Every row gives one point. The window is the flat piece filled in between its corners: a triangle in 3 columns, a solid with four corners in 4, and so on. A path goes straight from each point to the next, and from the last back to the first. After which points does the path pass through the window?
In the rows, zero is written as 128.

Window (4 x 4):
[[102 104 184  92]
 [108 110 202 138]
 [146 130  46 161]
 [114 178  90 144]]
Path:
(1): [110 144  57 158]
(2): [101 118  49 156]
(3): [184 170  82 168]
(4): [139 170  96 151]
(5): [ 56 139 117 146]
(6): [112 147  64 148]
(7): [210 131  67 135]
(8): [147 158 172 115]
(9): [ 93 118 137 171]
(10): [ 72 107 187 114]
(11): [129 116 216  91]
(12): [143 155 155 148]
(13): [ 65 128 116 129]
(14): [ 88 168  90 159]
(15): [176 174 118 104]
(16): [145 179 133 147]
Through the window after points: 12, 14

Window (6 x 6):
[[103 107  98 101 114 156]
 [ 90 150  81 139 147 142]
 [167 195 171 103 134 146]
 [140  98  74 143 124 167]
 [208  68 203 136 105  85]
 [ 93  96 124 114 179 196]]
Path:
(1): [106  67 139  88 211 178]
(2): [163 173 142  82 182 146]
(3): [145 179 177 143  73 149]
(4): [125 100 174 148 142 195]
(5): [173  88 125  87 140  74]
(6): [110 142  62 101 162 152]
(7): [ 96 132 130 166 116 135]
(8): [126 110 177 130 107 131]
(9): [190 133  58  95 125 128]
(10): [111 167 147  75 210 115]
(11): [159 115 150 148  72 199]
(12): [ 94 160 100 164  97 200]
Through the window after points: 2, 4, 6, 12

Window (8 x 8):
[[137 124 176 149 127 131  60 155]
 [115 145 133 161 165 137 104 133]
 [ 99 128 188 196 125 161 102 163]
 [119 198 120 162  28 160 176 169]
 [139 125 198  50 138 156 183  95]
 [ 84 135 101 129  15 169 175 174]
 [ 85 176 193  67 122 107 174  56]
 [153  88 170 179 156 112  96  96]]
Path:
(1): [124 128 172 165 141 122 159 188]
(2): [114 178 117 167  44 163  37 109]
(3): [ 69 135 183 121 103 187 153  92]
(4): [129 155 165  99 120 107 169 117]
(5): [147 115 145 148 109 140 163 225]
(6): [ 57 154 150 123  47 174 115  65]
(7): [120 148 176 110  59 176 141 101]
(8): [118 130 170 107 133 113 151 125]
(9): [102 136 185 156 149 110 145 131]
(10): [141 127 177 151 130 147  80 113]
(11): [140 142 198 163 113 190 113 112]
(12): [124 123 155 129 137 110  87 153]
Through the window after points: 5, 11

Window (8 x 8):
[[133 144 101 206 149  53  94 156]
 [112 155 116  80  58 104 178 117]
 [ 34 121 135 135 220 125 137 109]
 [156 109  91 123 119  83  98 101]
 [171 135 158 193 112 166 148 141]
 [163 124 196 185 150 118 151 136]
 [141 203 185 135  65 141  78 128]
 [ 92  56 132 149 116 116  92  77]]
Path:
(1): [129 137 125 115 138 122 116 152]
(2): [102 126 123 109 126 110  96 171]
(3): [130 170 164 202 168 115 157  80]
(4): [114 145 137 172 135 110 109  98]
(5): [119  93  95 168 150  44  92 215]
(6): [154  99 132 103  73 122 174 194]
(7): [145 162 135 202 115 106  79  73]
(8): [114 143 115 184  33  85 137  60]
Through the window after points: 4

Window (9 x 9):
[[114 162  88 103 110 129  13 182 182]
 [147  67 181 137 103 143 167 137 120]
 [153 139 200 113  92 136 127  59 119]
 [ 62  99 146 122  93 201 174 131 130]
 [130 147 111 163 159 144  66 108 191]
 [ 31 145 123 234 129 142 117 144 131]
 [ 78 121  88 131 137  83 129 152 166]
 [ 81  81  34 125 164  90 110 130  47]
 [143 130 158 151  92 171 220 109  84]]
Path:
(1): [ 78 144 170 151 154 154 109 153 116]
(2): [ 86 104  94 158  99 128 113 127 169]
(3): [132 124  98 132  95 126  85 126 146]
(4): [ 75 136 148  97 169 126 100 152  99]
(5): [ 65 113 172 104 142 167 156 115 112]
(6): [186  90  90 201  48 146 136 151 165]
(7): [ 82 107 115 179  32 197 118 139 161]
(8): [103 118 151  96 154 143 162 131 112]
Through the window after points: 3, 5, 7
